Each row of a before or after table is a point. The points were changed in one or more steps. Then noise was added and the rows were shuffled. The steps act on how far a point lies along the listed directions, d1 being the first. What was done? A step turns or swaps two directions, mirrors them in a line or flattens them onto one, adds a multiple of one to another, or multiplies one. Angles are multiples of 10 degrees, from the lower direction toward the higher: turns from -170 to 170, lines from 10 to 170 but not 90. Use the fewest steps. Two steps may share a direction if one is a turn and the other turns, adds or multiplies; they go together, in the order done. Otherwise the lowest direction goes first.
In the rows, 128 means zero.

Directions:
(1): [ 99 171 105]
(2): [107  93  89]
Before, 8 rows:
[[132  90 137]
 [111 127  93]
 [113 108 103]
 [128  92  91]
 [175  85 135]
 [143  49 108]
 [102 213 113]
 [152  83 165]]
After (8 x 3):
[[130 206 148]
 [136  50 102]
 [131 104 123]
 [142  89 108]
 [121  93 123]
 [150  94 105]
 [134 121 120]
 [123  95 127]]
Steps: flatten d1 and d2 onto the line at 130 degrees

Directions:
(1): [104 179 123 160]
(2): [ 85 135 156  89]
(3): [122 139  72  96]
(4): [170 166 146 102]
Before:
[[ 99 147 143 131]
 [126 116  77 177]
 [119  76 109 146]
 [156 133 197  82]
 [149 134 124 101]
 [ 89 126 119 183]
 [136 125 119  57]
 [140 128 143  88]
 [132 188  89 130]
 [144  78  89 152]
 [164 177 149 115]
 [174  75 172 152]
 [120 153 148  89]
 [136 148 110 188]]
After, 14 rows:
[[139 157 164  79]
 [133 188  68 134]
 [ 74  95 165 121]
 [140  87 120 185]
 [137 107 130  99]
 [133 187 152 154]
 [133  95  48 139]
 [116 114 117 155]
 [134  80 111 132]
 [ 81  96  97 126]
 [135 104 101 154]
 [158 173 148 140]
 [111 174 180 121]
 [ 90 160 152  91]]
Steps: turn d1 and d2 by 120 degrees; turn d3 and d4 by -160 degrees

Directions:
(1): [114 131 122  97 165 202 120 150]
(2): [152 130  98 115 119 140  72  69]
(3): [156  74  93  82 115 111 133 159]
(4): [134 174 163  64 132  99 116 133]
Before, 13 rows:
[[131 142 151  94 144 114 141 171]
 [171 133 111 118 117 121 112 120]
 [123 142 133  97 140 155  94 132]
 [134 133 153 112 130  75 172 150]
 [126 138 125 132 139 168  81 120]
 [134 108 144 111 125  89 151 147]
 [127 112  99 150 128 187  69 102]
 [103 141 136 171 121 130 134 120]
 [149 121 126 160  92  89 154 121]
 [125 148 111 164 124 157  94  68]
 [135 168 136 122 136 138  80  53]
 [133 165 145 139 109  89 115  91]
 [124 139 155 121 125  90 137 151]]
After (13 x 8):
[[149 180 155 182  86  36  89  15]
 [125 161 148 178 114 115  85  88]
 [116 143 147 210  82  52 142  91]
 [167 125  96  88 139 166 107 138]
 [114 163 150 126 134 140  96 111]
 [130 126 146 105 129  99 136 164]
 [137 160 129 225  75  53 103  23]
 [138 111 135  70 147 116 165 180]
 [124 145 152  83 160 147 138 178]
 [134  91 122  62 156 156 143 183]
 [157  89 102 113 103 118 153 154]
 [149 146 140 149  79  31 124  85]
 [125 135 118 193 115 151  73  73]]
Steps: multiply d3 by 3; turn d1 and d3 by -60 degrees

Directions:
(1): [121 151  65 149  73 164 138 119 117]
(2): [103 153 115 190 190 149 120 135 132]
(3): [166  71 107 163 135 111 113 117  78]
(4): [ 91  86 111  96 135 169  81 162 127]
(5): [125 141 182 162  90 143  71 108 121]
(6): [ 87 104 117 162 100  70 126 153 163]
Before, 11 rows:
[[116 162 111 154  85 133 136  99 141]
 [147  97  79 134 170 101 159 127  93]
 [158 100 113 109 129 109 169 130 110]
 [ 83 146 160 167 161 183  48 129 135]
 [128 168 156  85  94 114 135 122 167]
 [ 83 180  75 249 186 114 124 144 145]
 [122 170  72 120 127 107 175 136 147]
 [110 139 143 129 163 144 142 137 130]
 [ 91 129  64 111 184 129 161 169 149]
 [128 151 118 118 175 131 146 137 123]
 [139 144 117 141 170 186 120 137 129]]
After:
[[147 110  63  65 154 146 169 144 105]
 [124 116 141  86 124 130 149 137 127]
 [152 168  78 112 146 111 178 123 121]
 [ 97 175 134 132 151 114 139 140 181]
 [130 172 120 142 106 137 149  91 138]
 [134  95 109 160 151  99 153 140 114]
 [151 102 123  86  74 132 134 139 141]
 [118 134 167  59  68 179  71 115 133]
 [164  81  93 128 148  99 142 118  78]
 [221 175 135  49 109 171 149  78  68]
 [138 118 120  82 127 105 146 141 122]]
Steps: turn d1 and d4 by -20 degrees; turn d2 and d6 by -140 degrees; turn d3 and d5 by 20 degrees

Directions:
(1): [122 120 134 131 180  59 161  92  79 144 116 123]
(2): [171 144 122 152 149 148 145 111 128  52  75 119]
(3): [117 100 120 155  79  82 157 196 116 108 105 121]
Before:
[[ 99 114 127 107  61 155  97 188 171 153 143 134]
 [135 125 114 155  91 161 123 160 148  89 120 136]
 [132 151 145 110  93 163  92 119 152 122 162 128]
 [132 140 122 131  87 181 107 160 168  76 127 134]
 [127 132 136 104 135 116 122 126 128 141 137 141]
 [147 130 121 155  93 127 145 181 128  70  88 129]
 [117 125 140  99 156 125 105  84 124 171 160 128]
 [118 109 133 144 119 108 163 159 100  94 105 115]
 [117 110 129 102 138 101  95 105 111 184 147 146]
 [139 116 129 148  95 150 136 164 136  87  90 104]
 [130 128 115 131 134  96 152 113 119 131 112 131]
 [150 145 126 119 155 149 129  92 122 129 143 126]
 [147 134 126 125 110 186 124 147 154  93 119 135]
 [108 112 130 123 115  91 132 126 123 159 158 123]]
After, 14 rows:
[[121 147 148 105  90 159  87 122 154 137 174 131]
 [151 147 120 142  97 189 113 151 168  44 102 129]
 [ 63 100 132  88  44 139  85 202 171 217 186 144]
 [180 141 116 173 108 143 160 168 128  12  47 122]
 [136 115 130 153 124 116 170 155 100  66  85 112]
 [ 79  96 133  82 121  83  81 119 111 249 192 155]
 [134 129 115 134 138  98 151 111 120 123 108 130]
 [ 90 114 144  84 145 113  94  95 123 221 194 133]
 [158 148 124 124 160 151 133  89 122 114 131 125]
 [169 141 122 138 119 196 132 138 154  55  92 131]
 [153 133 112 164 100 168 130 154 147  58  97 133]
 [168 124 126 164 108 163 146 153 137  40  56  99]
 [114 126 138  97 131 112 118 130 128 161 152 143]
 [ 80 101 134 106  99  76 121 137 124 213 196 129]]
Steps: multiply d2 by 2.5

Directions:
(1): [ 82  85 143 129 154 185 121  99 127 167 131 136 180 168]
(2): [175  86 165 163  80 152 136  81  85 122 116 131  96 132]
(3): [143 177 126  65  85 148  98 119 116 184 138 145 104 159]
(4): [125 149 190 134 167 123  95 154 116  96  95 185 110 165]
Before (14 x 14):
[[163 220 100  69  90  90 118 149 139 151 146 127  80 123]
 [160 139 133 122 114 104 140 146 121 100 125 137 101 121]
 [171 172 126 135  97  88 140 159 122  86 100 136  77  97]
 [113  72 134 186 140 136 146  99 121 109 130 144 140 139]
 [149 162 160  92 114  93 142 173 128 102 115 156  77 116]
 [186 164 127 107  72 103 125 135 103 120 134 133  71 112]
 [129 161 164 118 160 104 118 168 121 105 125 163 125 133]
 [142 109 122 176 154 109 139 165 133  66  98 103 115 112]
 [112 206 189  97 182  79  90 207 148  96 117 188  93 152]
 [ 92 127  75 121 147 108 147 144 162 110 159 104 153  95]
 [127 187  87  87 137  95 134 157 149 131 145 121 132 107]
 [174 167 120 118 126  79 130 182 121  75 122 137  84 104]
 [117 120 117 126 125 112 139 152 149 118 141 129 147 112]
 [132 205 145  73 138  90  61 164 123 109 113 169  81 143]]
After, 14 rows:
[[109  75 130 186 146 132 147 104 125 106 131 144 144 136]
 [113 120 120 123 128 121 135 150 153 125 144 130 153 116]
 [164 174 158  93 105  81 141 182 126  88 113 153  61 104]
 [127 186  88  81 135 104 131 150 146 140 144 122 136 115]
 [162 223 142  72 117  65  64 175 120  92 111 167  49 127]
 [182 177 117 117 119  67 130 185 122  68 125 135  76  95]
 [179 174 124 133  96  80 141 162 120  81  99 135  74  95]
 [154 246 179  90 154  39  93 228 144  70 117 184  46 124]
 [143 119 116 172 157 101 134 171 134  62  98 103 112 107]
 [167 213 105  70  86  97 119 141 133 157 143 130  77 129]
 [165 144 133 122 114 100 141 149 123  98 124 136  99 114]
 [ 78 122  75 113 153 126 143 137 165 127 163 107 169 110]
 [187 154 133 114  72 104 129 131 101 114 133 134  69 107]
 [148 181 158 118 148  79 118 181 120  91 124 161 104 116]]
Steps: add -0.7 times d4 to d1; turn d2 and d3 by -10 degrees

Directions:
(1): [102 112  90 129  84 114 142  86 185 171 125 122 106 161 139  75  74 134]
(2): [106  73 119 100 111 138 113  71 104 140 106 110  79  84 157 183 147 156]
(3): [134  73 103 155 180 165 123  85 131 111 111 137 155 126 141 103 137  48]
Before, 12 rows:
[[119 133 111 110  85 131 124  94 150 143 108  90  85 103 143 128 107 151]
 [ 89  98 109 117  86 115 127  56 164 172 104 121  81 127 153 139  97 170]
 [140 184 102 173 171 111 142 166 145 112 142 142 189 181  91  77 114  67]
 [103  91  87 132 115 133 116  44 125 132  95 123 109 117 129 114 120 110]
 [160 212 151 170 136  99 144 198 149  97 159 135 193 181 112  92 102 126]
 [118  43 118 103 136 171 116  80 119 133 119 116 103 109 151 156 145 104]
 [131 124 145 105 118 137  95 115  95 126  96 112  90  73 137 206 147 150]
 [151 238 186 123 129  67 111 237 109 116 168 122 121 140 115 130 136 184]
 [101 120 113 141 128 137 117  81  96 123 109 127  95  92 140 169 163 163]
 [110 161 112 126  83 101 144 140 138 148 139 148 126 117 139  90  88 165]
 [130 173 113 123 102  90 139 143 183 164 138 137 131 175 137  48  82 160]
 [186 155 142 165 206 156 123 168  87  86 140 139 202 151 113 106 160  41]]
After (12 x 18):
[[158 157 102 168 144 129 143 133 164 140 143 133 180 201 118  34  87  57]
 [142  87 149 113 167 175 115 140  92 100 135 127 134 109 132 170 173 101]
 [119 155  98 156  83  94 150 110 202 153 144 118 142 191 142  63  49 144]
 [132 207 141 138 105  64 122 188 166 154 159 122 112 173 130  67  88 166]
 [ 99 134  64 153 113 101 147  89 184 164 125 124 130 184 118  61  76  98]
 [131 135 132 109 116 145 111 111 111 118 109  94  95  76 139 165 145 145]
 [126 158 136 154 158 138 119 136  83  93 120 139 135 103 116 162 179 145]
 [103 131 108 115  84 111 132 109 118 151 127 140 107  92 153 124 106 171]
 [119 105 118 125 140 138 105  72  82 105  95 123 117  89 123 160 160 117]
 [111  97 145 108 134 134 109  88  95 129 103 125  93  81 147 208 156 165]
 [160 175 164 130 153 141  98 174  93  98 118 133 146 100 110 177 154 119]
 [105 106 100  94  88 105 121  77 159 177 113 116  81 130 171 103  99 182]]
Steps: turn d1 and d2 by 70 degrees; multiply d3 by 0.7

Directions:
(1): [131 151 112  83 137 151 150 172 167 100 123 110 146 179  67  79 119 130
 130 158 151 174 104  66]
(2): [123 161 114 142 130 111 146  92  56  83  90 128 142 134  78 159 108 176
 138 112  81 160  71 145]
(3): [155 145 135  72  82 129 180 157 116 148 168 119 125 178 155 100 140 189
 131  96  89 107 147 175]
(4): [104 140 107 175  81 123  90 132 142 117 189 156  77  83  88  74 159 166
 147 123 115 166 136 130]
(5): [162  75 143 108 145 118 129 175 145 104 128 155 124  87 143 148 146 159
  73  53 151 162  77 117]
Before (9 x 24):
[[124  70 126 181 151 133  49 156 228 159 171 158  79  69 140  87 170  57
  110 140 225 128 163  54]
 [143 119 144 114 149 123 122 134 115 144 112 125 128 148 183 156 133 110
  119 135 133 102 131 140]
 [125 138 125 108  97 127 136 158 170 135 171 133 124 111 125  86 144 141
  109 122 145 156 140 130]
 [163  76 151  97 114 121 130 146 149 186 166 139  97 113 199 144 175 155
   95  47 138 105 131 156]
 [136 145 120 111  59 130 147 151 123 168 216 142  72 162 148  62 152 159
  165 121 108  85 185 156]
 [119 136 129 127  90 143 135 132 142 153 182 122  72 147 131  79 140 169
  152 140 116 121 167 160]
 [109 155  99 120  94 153 103 142 192 130 177 140  86 130  81  53 155 136
  155 168 159 124 159 112]
 [ 95 140 112 183 120 117  89 114 145 117 155 154  85  89  84  93 135 139
  144 141 145 172 124 109]
 [124 157 122  95 123 160 145 129 138 163 112  98 159 192 163 119  83  75
  125 170 109  81 162 110]]
After (9 x 24):
[[136 130 141 125 145 120 121 117  99 147 108 123 127 150 182 161 128 109
  130 143 121  95 136 151]
 [ 98 141 110 172 124 121  95 126 153 108 153 152  89  96  71  85 134 143
  141 141 150 185 115  95]
 [100 192  84 125  94 148 119 117 148  97 151 132 101 150  32  61 137 162
  172 176 130 148 125 113]
 [118 155 121 128  92 139 147 121 114 128 164 120  80 158  99  86 129 191
  158 137  97 142 138 160]
 [ 75 168  95 212 129 139  63  75 163 158 144 118  96 135  77  73 131  48
  191 236 166 109 191  71]
 [129 178 106 116  59 124 163 127  79 137 190 135  84 179 103  73 135 187
  179 123  77 109 150 160]
 [111 165 116 113  91 132 139 141 160 138 167 120 129 134 108  75 134 132
  133 155 134 149 155 129]
 [131 120 141 113  97 133 125 109 148 219 173 113  98 152 196 119 162 115
  145 123 127  66 192 162]
 [125 171 115 111 125 141 156 100  77 127  82 105 167 180 135 156  71 118
  124 140  71 104 112 132]]
Steps: add 0.3 times d4 to d1; turn d2 and d5 by 80 degrees

Directions:
(1): [106  71 141  81 105 103 146 161  86  94 104 129 119 151 124 178 131 187
 115 160 127 169 152 109  95  90 119 134 114  95  80  55]
(2): [114 118 116 135  71 135 121  87 173 119  70 153 138 130 110 109 168 139
  77 124 177  71 182 152 141 150 121  91  79 173  97 101]
(3): [136 136 150  77 114 116 142 150 146 156 147  68 159 122 117  71 120 135
 112 188  81 118 117 142 177 162 183 177 132 170  84  93]
Before:
[[144 144 105 214 107 171  93  67 184 115  71 167 134  99 144 138 151  83
   98  54 201  84 164 136 121 116  68  57 118 165 186 189]
 [157 151 127 149 189 139 143 176  75 150 188 131 121  92 158 146  95  86
  183 119 100 177  85 124 112 114 132 165 149  85 172 163]
 [134 151 143  99 139 116 151 147 154 179 175  50 161 126 109  38 120 120
  128 156  69 110 103 157 171 158 190 189 145 162 105 108]
 [138 159 124 187 194 165 103 126 107 144 173 141 113 111 164 159 120  85
  179  56 113 147  91 114 101 123 107 145 191  97 224 210]
 [168 143 150  73 181 139 153 157  72 160 180  57 136 127 138  95 100 147
  162 173  47 162  85 132 154 133 160 201 173 115 148 142]
 [152 113 153  76 161 118 153 152 136 144 180  89 144 137 131  90  99 124
  131 187  78 145 100 148 155 132 163 170 158 146 116 147]
 [108  92  83 227 111 162 118  78 104  58  54 243  58 143 127 212 174  96
  128  38 236  97 194 118  60  72  44  19  84  79 193 166]
 [140 143 139 139 175 116  86 142 105 143 178 120  89 146 145 147 104 108
  156 116 112 150 118 128 104 119 110 150 145 107 187 174]
 [153 154 111 131 185 148 147 168 108 166 184 100 140 123 125 119  72  76
  172 186  82 185  67 107 157 144 157 186 174 129 161 165]
 [149 162 170  99 166 132 179 167 113 177 156  78 152 128 135  49  99 119
  128 168 104 145 106 127 140 137 181 215 167 164 108 118]]
After, 10 rows:
[[137 112 126 152 155 137 147 155  84 105 146 141  87 136 138 153 117 100
  163 118 119 148 119 113 112  94 127 125 140  82 169 151]
 [137 159 127 188 193 165 102 127 106 148 175 141 109 112 167 161 122  88
  180  58 110 143  89 114 102 120 108 145 195  95 228 212]
 [153 130 128 117 152 156 139 114  87 131 122 121 124 134 136 126 135 150
  141 122 115 130 127 143 122 120 110 137 136 111 165 156]
 [146 151 114 174 170 148 129 156  84 137 165 163 108  95 157 160 113  89
  171 100 140 164 104 127 100 108 112 137 133  86 180 168]
 [143 103 133 103 142 129 143 117 152 124 139 138 128 140 128 109 125 131
  116 147 132 119 132 151 126 123 125 122 128 150 128 154]
 [165 160 131 173 130 161 107 113 171 142 124 103 152  96 144 103 117  78
  123 105 124 117 116 134 159 127 119 123 157 169 175 180]
 [145 145  92 169 162 164 127 125 126 138 141 152 127 129 125 142  99  76
  157 145 141 154 110 108 132 136 116 135 141 123 171 173]
 [135 148 151 139 139 144 159 127 131 153 109 135 130 131 133  76 125 123
  109 123 164 115 142 138 112 129 132 157 135 160 120 125]
 [115 145 118 137 115 131 138 102 166 154 125 105 138 129 110  66 146 122
  108 107 132  84 146 166 141 147 146 137 116 157 118 111]
 [136 141 132 147 171 119  83 129 111 136 171 131  86 148 142 149 112 108
  154 108 125 147 131 126 104 116 103 140 137 106 192 181]]
Steps: flatten d2 and d3 onto the line at 40 degrees
